Rows are points. A path goes straight from each point to the next, and from the last back to the first. The post is the endless flat space through its rows: a point in 2 columns, a line in 3, a plane in 4, and so on, so that a path can go around it. Count how often the path circles the post. Going back the other way cancels.
In the rows, 128 means zero.

Post (2 x 3):
[[119,85,106],
[154,139,150]]
Path (25 x 3):
[[97,129,108],
[134,99,26],
[160,53,99],
[152,104,87],
[113,154,108],
[141,189,93],
[210,85,107],
[191,133,185],
[96,96,162],
[81,115,102],
[189,163,98],
[143,70,115],
[165,119,192],
[120,149,171],
[93,81,63],
[148,93,93],
[202,94,176],
[118,113,185],
[94,153,146],
[116,86,47],
[139,97,56],
[130,99,88],
[179,91,104],
[176,152,192],
[54,66,133]]
Times around: 4

Post (8 x 9):
[[139,204,134,146,153,112,143,129,108],
[157,131,157,114,143,206,120,107,71],
[133,156,137,158,107,157,155,101,167],
[148,192,157,148,151,118,80,176,107],
[138,118,79,175,153,107,175,125,90],
[60,123,135,125,130,109,150,85,140],
[177,200,137,102,136,170,82,146,121],
[125,140,176,103,124,124,128,95,172]]
Path (32 x 9):
[[129,204,127,143,194,152,57,157,83],
[71,177,174,136,145,142,93,82,90],
[126,43,242,178,97,122,98,127,120],
[104,165,106,97,135,64,145,134,105],
[145,181,171,154,114,142,144,158,169],
[150,187,126,172,170,136,107,162,166],
[81,249,112,182,169,171,101,152,123],
[153,213,150,134,164,116,233,102,151],
[135,101,187,172,153,134,169,163,48],
[97,201,189,172,128,116,69,198,52],
[141,116,164,216,114,117,138,127,160],
[111,134,114,190,145,154,115,99,100],
[167,101,151,115,154,162,72,155,119],
[179,190,138,161,163,134,159,161,81],
[156,146,176,117,132,111,177,124,121],
[158,131,176,185,104,133,79,165,145],
[120,192,143,87,139,100,104,76,130],
[141,149,156,147,170,124,65,145,137],
[126,112,182,122,166,133,154,116,164],
[90,209,102,136,139,78,198,110,155],
[141,158,133,189,132,183,141,149,59],
[135,116,194,93,114,194,114,74,104],
[104,216,124,169,118,188,122,79,140],
[130,159,134,190,175,141,137,142,145],
[191,242,98,110,155,157,172,130,177],
[134,224,104,112,122,139,140,177,99],
[153,213,161,149,103,123,124,143,157],
[114,190,105,82,141,109,158,55,131],
[188,99,167,101,173,76,94,102,158],
[125,146,127,191,178,192,176,125,87],
[103,171,111,129,110,93,182,137,213],
[88,202,81,143,174,141,138,152,93]]
Times around: 3

Post (17 x 18):
[[164,160,117,95,92,101,133,153,151,117,144,126,115,130,149,126,106,141],
[86,82,77,139,116,106,125,112,160,85,121,151,122,113,166,122,165,121],
[50,111,124,140,100,154,129,174,136,132,94,68,130,123,125,117,163,160],
[165,143,128,112,142,154,89,125,116,100,179,128,100,123,123,181,79,139],
[140,151,150,104,138,146,105,161,149,159,157,159,134,111,106,128,79,130],
[77,100,102,139,116,109,160,137,136,160,130,91,133,155,91,140,142,114],
[114,98,76,114,153,141,137,109,118,126,90,139,127,162,173,124,180,135],
[63,140,120,149,77,138,109,145,114,154,117,99,133,158,85,145,171,136],
[170,111,159,98,134,117,113,140,167,98,135,150,77,145,109,159,72,129],
[77,108,133,120,105,128,134,186,121,121,128,109,182,138,121,150,190,107],
[194,126,114,143,132,141,118,152,150,114,144,140,114,121,117,155,107,109],
[173,131,155,107,134,117,132,138,122,126,168,149,93,117,112,126,130,135],
[141,169,119,112,163,116,117,141,156,96,149,161,87,96,126,150,113,117],
[91,110,148,132,87,141,145,113,137,135,101,84,154,138,108,149,161,129],
[33,94,88,141,94,147,174,140,91,125,88,115,132,154,107,117,165,113],
[180,114,104,98,124,118,120,137,129,119,130,141,135,108,84,159,121,149],
[91,87,75,123,106,130,143,136,140,163,121,152,98,110,178,167,134,138]]
Path, 29 rows:
[[160,27,120,88,149,131,131,56,66,91,109,136,127,203,102,160,152,108],
[124,51,50,157,85,136,126,116,168,133,77,139,88,131,100,148,94,115],
[87,162,110,142,138,169,93,130,113,147,152,158,117,122,72,145,117,124],
[138,90,179,132,140,114,94,120,165,82,198,178,123,138,82,143,89,113],
[120,142,112,134,84,111,166,139,88,165,140,132,131,131,93,144,150,128],
[66,89,110,125,104,125,160,121,100,99,67,145,120,150,90,112,162,104],
[151,114,144,107,141,171,102,74,138,170,103,92,119,187,137,116,123,132],
[110,153,47,136,144,125,95,132,197,88,103,111,111,157,142,151,145,112],
[174,81,102,131,97,119,152,107,123,65,113,142,112,173,108,146,153,91],
[71,102,111,120,85,101,79,151,126,90,101,126,102,104,68,137,173,141],
[91,138,121,99,64,52,137,167,159,148,105,145,110,99,183,103,165,149],
[54,139,123,129,95,126,113,238,111,192,156,116,137,131,152,160,154,140],
[155,7,71,149,124,115,138,128,85,132,130,167,135,196,43,194,132,74],
[146,100,131,87,65,152,130,74,113,112,111,98,138,164,181,164,116,125],
[182,109,44,105,112,111,191,141,146,107,128,96,116,123,102,157,127,121],
[135,135,207,141,87,174,145,182,161,167,135,109,58,136,113,193,114,159],
[173,92,114,106,123,100,191,154,135,143,88,153,119,170,137,98,96,133],
[117,155,129,131,150,149,76,169,84,118,178,86,168,120,62,87,141,157],
[129,83,155,117,64,126,122,72,117,123,131,117,133,119,117,97,203,133],
[129,149,134,188,95,158,77,121,167,99,140,59,126,132,69,170,192,118],
[143,196,154,114,145,96,161,160,186,60,149,144,113,77,120,156,147,109],
[107,63,132,124,72,132,109,139,195,126,152,94,163,78,141,212,97,163],
[117,131,127,138,158,172,86,139,138,138,174,95,154,105,118,161,136,134],
[57,143,93,114,118,154,125,125,116,148,137,78,95,108,148,131,142,138],
[82,98,71,156,117,162,158,156,122,216,91,120,141,94,72,126,132,120],
[83,102,114,99,67,78,161,145,177,186,144,113,147,84,30,148,89,115],
[83,109,157,135,102,178,108,101,178,161,159,134,113,88,113,151,85,144],
[144,126,164,131,107,157,149,53,119,149,99,59,104,197,113,170,129,193],
[74,136,126,148,138,156,138,102,87,125,144,117,128,123,120,121,145,119]]
Times around: 3

Post:
[[123,143,136,161,143,134,107,118,90,166,110,110,81,177,147,148,145,105],
[122,142,158,40,129,109,137,204,153,116,123,122,110,98,174,153,130,112],
[133,131,179,106,146,104,116,192,101,122,168,61,89,120,187,116,152,120],
[108,108,133,125,119,110,98,131,107,129,82,141,126,94,139,121,75,129],
[94,150,95,191,142,84,111,110,109,177,116,144,146,127,187,109,136,166],
[143,95,185,145,152,117,115,171,123,179,119,116,170,140,167,148,104,117],
[64,112,95,129,162,129,111,70,196,130,124,174,178,88,96,106,175,114],
[104,98,139,148,136,112,116,179,110,132,119,98,126,129,153,174,126,169],
[133,101,190,117,128,127,101,189,120,149,126,149,97,134,124,140,127,134],
[106,106,77,127,152,104,134,93,102,209,131,144,125,107,164,137,164,163],
[97,146,164,66,142,130,164,174,155,131,161,122,101,116,100,94,137,100],
[175,112,132,130,140,120,129,104,185,113,104,123,121,141,103,148,124,131],
[115,141,156,115,177,141,138,54,137,98,123,165,143,106,129,111,142,137],
[60,146,102,130,136,88,108,55,132,170,81,136,172,103,111,89,178,187],
[126,139,182,99,85,125,160,167,154,131,143,111,116,70,135,130,152,115],
[123,131,141,105,168,164,108,59,187,135,160,137,147,122,113,156,109,129],
[110,168,88,134,176,109,111,97,118,178,110,153,144,76,118,127,142,152]]
Path (27 x 18):
[[56,64,112,146,123,134,98,120,197,143,97,148,163,77,134,155,160,148],
[134,122,132,79,173,65,177,98,143,226,188,82,152,85,197,101,144,125],
[171,135,169,133,123,99,152,110,157,139,144,157,123,146,159,116,117,128],
[116,150,123,66,162,80,129,190,121,128,69,132,177,73,143,143,109,157],
[86,136,100,141,163,165,93,84,52,213,147,180,103,134,112,86,126,118],
[133,200,195,132,125,110,154,112,106,76,121,150,150,81,111,52,147,124],
[152,120,124,36,118,99,167,127,162,194,186,106,85,91,127,112,175,138],
[7,102,153,131,137,114,148,134,115,244,111,160,135,196,110,124,220,190],
[151,174,85,135,142,145,138,127,116,201,157,132,12,120,159,178,230,133],
[156,129,109,110,85,149,127,129,170,225,131,138,100,135,136,197,152,154],
[101,95,167,135,109,99,103,177,114,145,90,107,183,109,136,143,137,160],
[139,18,219,121,128,107,73,127,128,164,160,122,178,124,167,143,95,120],
[41,93,119,159,144,76,136,95,133,141,130,124,146,102,178,106,163,181],
[184,209,152,42,182,149,192,96,152,162,94,168,45,126,131,103,175,45],
[149,111,121,124,191,120,89,78,77,147,119,98,115,117,164,122,190,170],
[143,116,178,153,189,110,95,219,91,122,160,149,113,165,182,108,150,116],
[109,104,118,100,174,77,139,163,98,166,158,104,160,61,155,130,146,173],
[138,127,124,119,83,86,85,129,150,186,64,104,105,142,134,166,130,148],
[60,116,104,172,138,143,105,174,213,158,134,79,149,116,98,173,170,127],
[105,121,135,82,127,134,115,160,150,117,128,96,113,92,139,138,137,156],
[158,137,90,173,142,111,86,122,156,135,119,88,148,107,142,167,122,143],
[139,178,165,76,184,111,152,148,73,145,153,164,127,79,201,107,66,71],
[114,161,178,137,171,125,151,124,122,100,160,117,90,124,183,148,168,96],
[106,81,141,103,184,181,75,171,142,174,137,152,56,134,58,180,131,109],
[115,143,131,102,183,144,141,152,134,206,162,115,139,170,193,129,144,124],
[125,118,103,56,144,126,152,118,98,181,128,165,109,135,156,89,147,130],
[94,97,129,98,195,172,89,106,63,148,150,127,52,142,133,118,160,103]]
Times around: 3
